Rows are points. The points of each table are mixes of a few directions, plus a little noise. Count the directions of each table, and those that both share. Where both have some left over, give the other angles between the two spaces (their principal angles), to ten degrees, smallest first.

First (7 x 3)
[[-12 -14  -1]
 [ 56  64   6]
 [-13 -15  -1]
 [ 31  35   3]
 [-39 -44  -5]
 [-10 -11  -1]
 [-13 -14  -2]]
Second (7 x 3)
[[ 41 -33 -35]
 [-15  17 -46]
 [-18  12  37]
 [ -1   0   9]
 [ 32 -33  45]
 [-27  24  -2]
 [-13  13  -9]]
Directions: first 1, second 2, shared 0; angles 90

First (9 x 8)
[[ 49  31  26 -25  34  10 -11 -16]
 [  0  39  49  31   2  -9  34 -31]
 [-27  21  18   6  -3  -4 -16 -33]
 [  5  -9 -14 -15   4   4 -16   7]
 [  9  17  -3 -44  24  12 -64 -26]
 [ 35 -37 -34 -13   3   6  16  51]
 [-34 -31 -32   6 -22  -4  -6  17]
 [-56 -41 -35  30 -41 -12  16  25]
 [ 18  10  24  25   0  -5  47   6]]
Second (10 x 8)
[[  5 -60 -47  15 -23  -3  43  69]
 [ -4  47  37 -12  19   2 -34 -54]
 [  5 -61 -48  16 -24  -3  44  70]
 [  0   3   2   0   1   0  -2  -4]
 [ -4  48  38 -13  19   3 -35 -55]
 [ -1  12  10  -3   4   1  -8 -14]
 [ -3  32  25  -9  13   2 -23 -37]
 [ -2  22  17  -6   9   1 -15 -25]
 [  3 -36 -29   9 -15  -2  26  42]
 [  0  -7  -5   2  -3   0   5   8]]
Directions: first 3, second 1, shared 1

First (9 x 12)
[[  8   3 -22  13  11   3   3  10 -23  -4   4   8]
 [ -7  10  22 -15 -27  -8 -13  -3  -3   3 -12 -20]
 [-24  14  11 -36 -16  49   0 -57 -14 -28   4  66]
 [ 19   7 -37  24  -4 -34  -3  31   0  42  40  -4]
 [ -6  11  17 -14 -16 -26   3  -8  14  17  23   1]
 [  3 -44  20  11 -15  24 -35  27  69  13 -65 -78]
 [ -4  22 -16 -10 -13  15   0 -20 -37  -6  19  43]
 [ -6  -7   5  -8  -8  11  -4 -12  28   8   4   8]
 [ 18 -16   1  35  90 -34  49  33 -33 -46 -18 -24]]
Second (9 x 12)
[[ 30  38 -43  25  32 -52 -34 -44  21  11 -20 -10]
 [-54  38  40 -16  18   4 -17  14   0  -5  -1 -32]
 [  0 -42 -48 -22  -9 -27  11 -37  -8  -7  -6   6]
 [ 27 -22  13   2 -13  26   9  24  -6   0  16  22]
 [  9 -16  43 -23   1  39  -8  45 -12  -7  31  13]
 [-70  39  13 -14  16 -19 -10 -14   3  -4 -17 -42]
 [ -8 -16 -25 -26   9 -24 -10 -24  -5  -6  -1  -5]
 [  9  -8 -29  34 -25  -6  34 -20   6   7 -21  10]
 [ 57 -12  38  42 -29  60  26  56   1  10  20  40]]
Directions: first 5, second 4, shared 0; angles 50, 70, 80, 90
